Rows are points. The window is the flat piece filled in between its corners: a triangle in 3 columns, a solid with four corners in 4, and so on. A path goes straight from each point to the next, and from the last back to the first. After which points does the path pass through the window?

Window (3 x 3):
[[ 21  44  16]
 [ 31 -28 -33]
 [ 13 -31 -15]]
Path:
(1): [37 13  3]
(2): [-13  15 -18]
(3): [ -5  -3 -29]
(4): [ 32 -41   2]
(5): [53  7 12]
(6): [ 15  22 -25]
(7): [ 14   3 -31]
(8): [60  2 -4]
(9): [24 25 36]
(10): [ 17  60 -24]
(11): [ -7  -9 -23]
(12): [28  5 28]
(13): [ 44 -19   3]
(14): [ -8  -4 -22]
(15): [  7 -19 -49]
(16): [ 42 -59 -11]
Through the window after points: 1, 3, 9, 13

Window (4 x 4):
[[ -3 -12 -27 -11]
 [-28  60  26  -6]
 [ 40 -28 -13 -19]
 [ -1  -3  30   0]]
Path:
(1): [ 11 -19  26 -32]
(2): [ 6 12 -2 35]
(3): [ 0  7  1 10]
(4): [ -3  -6  10 -23]
(5): [-17 -21 -14 -49]
(6): [  9  -1 -19   8]
(7): [ -4  49 -20  25]
(8): [-17  13  24 -21]
(9): [-24   0  18 -26]
(10): [24 17 26 31]
(11): [  5 -19 -19  24]
(12): [ 20 -22   4 -56]
Through the window after points: 1, 3, 5, 7, 9

Window (4 x 4):
[[-37 -18  60  15]
 [ 51  25 -53  -6]
 [-21  -6   9 -20]
 [-16  11 -17  12]]
Path:
(1): [ 47  43 -32 -14]
(2): [ 29  -8 -58   8]
(3): [  9 -24   0  -6]
(4): [ -6  27  -6 -25]
(5): [ 18  36  10 -39]
(6): [  0  -8 -11  -4]
(7): [ 20  -6 -45 -13]
(8): [ 21  20  13 -14]
(9): [-8 43 29  9]
(10): [ 28  -6 -36  -2]
(11): [  7 -28 -50  26]
(12): [ 10  52 -24 -19]
Through the window after points: 1, 9

Window (6 x 6):
[[ 20 -10  58 -44  -6 -32]
 [-22 -36 -21  38 -14  -7]
 [-19 -10   2  19 -35  38]
 [-13  -4 -26  60   0  27]
 [-12 -14  17 -33  12   3]
 [ 19  -7 -14 -14 -30 -22]]
Path:
(1): [-49  -3  11  33 -13 -19]
(2): [ 18 -43 -41  31 -13  22]
(3): [ 22 -25 -18   9 -14   8]
(4): [-30  -4  -5  -1 -36 -49]
(5): [-23  -2   7  26 -28 -24]
(6): [ 27 -33  -6  18   1  22]
(7): [ 18 -42  13   2   0  20]
(8): [-29   0  26  -7  -3  -7]
(9): [-31  11 -16  24 -36  -7]
(10): [  8 -18   0  29  14  22]
(11): [ -7 -41 -19  37 -15   9]
(12): [-23  -7  -9  30 -14   7]
(13): [-28  22   9  -7 -38   8]
(14): [  0 -39   3  27 -18  39]
(15): [  9 -30 -15   1 -10  11]
(16): [-31  -9  -5  12 -11  -5]
Through the window after points: 1, 3, 9, 11, 13

Window (6 x 6):
[[-29 -60  11 -51  42 -50]
 [ 21  -5 -32   8 -20  40]
 [-16 -26  33 -22   8 -22]
 [  9 -20 -24  39 -33   2]
 [ 27  -3  -6   8  60  12]
 [-20  33 -47  15 -20   1]]
Path:
(1): [-32 -30  -6  -8  12   1]
(2): [-33 -27 -14   4  26  -1]
(3): [ 44  -6   6 -15  36 -13]
(4): [ 33  37 -30 -19  10  -5]
(5): [  5 -35 -21  28   9  29]
(6): [-35 -45  11 -15  29 -12]
(7): [ 11 -37 -15 -42  11 -56]
(8): [ -3  -8 -17 -20  21 -32]
Through the window after points: 2, 6, 8

Window (8 x 8):
[[-22  -6  31   5  18 -22 -11 -10]
 [ -4  16 -42 -48 -20  -5 -19 -14]
 [-15  48  17  -6 -33  -9 -51  37]
 [ 40  12 -52 -49  13 -44  27 -20]
 [-20  39  42 -31  -2   3 -34  14]
 [-49  13 -42 -47 -37  26  31  22]
 [ 17 -13  52  -6  -5 -18 -16  -7]
 [ 16 -24   7 -13  45   1  -7   9]]
Path:
(1): [ -8   9   1 -60  19 -28 -20  18]
(2): [  8  23  27  18 -24  26 -16   0]
(3): [-12  49  10 -14 -15   7 -15   0]
(4): [-14 -14  -4 -35 -28 -29 -16  28]
(5): [-47  -8  14 -50  30 -32 -26  16]
(6): [ 14  24  -7  -9 -27  -8  -5 -15]
(7): [-10  42  26  14  11  -7 -32  -6]
(8): [ -6  10  15 -37 -36  -8 -25  32]
(9): [-12  -2 -11 -52  -1 -17 -30  13]
(10): [-11  37  -2 -11  -2  12   6   2]
(11): [ 22 -10   8   9  19  18 -14 -14]
(12): [ -8   6  22 -35  18 -54 -16  14]
(13): [  1  -7  15 -33  35 -18 -15  18]
(14): [ 18 -16  -2   3  22  16  -4  -2]
(15): [  8  38  -5  32  17  -1 -31 -25]
(16): [-30   6   6 -47 -26   3  -7  18]
Through the window after points: 7, 13

Window (8 x 8):
[[-18 -30   7  -2 -19 -11  36  11]
 [  5  -7  -1 -24  -4   0  50  19]
 [ 24 -10 -32   0   6 -12  12  26]
 [-12   8  16  10  11  -3 -26  50]
 [ 21  -6  21  10  11  38 -18  17]
 [-60  17  36  12  20  -9  11 -18]
 [-60  42  -6  -7  -1  12 -12 -23]
 [ 19  -1  28  -5   9  -5 -41  26]]
Path:
(1): [-40 -25  36 -20  23  -4 -34  28]
(2): [26 24 -3 29 -5 17  1  7]
(3): [ 23  21  23   7  -9  -4   2 -18]
(4): [ -6 -14   0  -2  11  26 -18  39]
(5): [-16 -31  34 -31  13  29 -24  -2]
(6): [37 22  3 45  6 25 -1 32]
(7): [ 34  22  18  23  -3  -6 -15  27]
(8): [ -4 -17  15  -2  11  38  -7  10]
Through the window after points: 5, 7
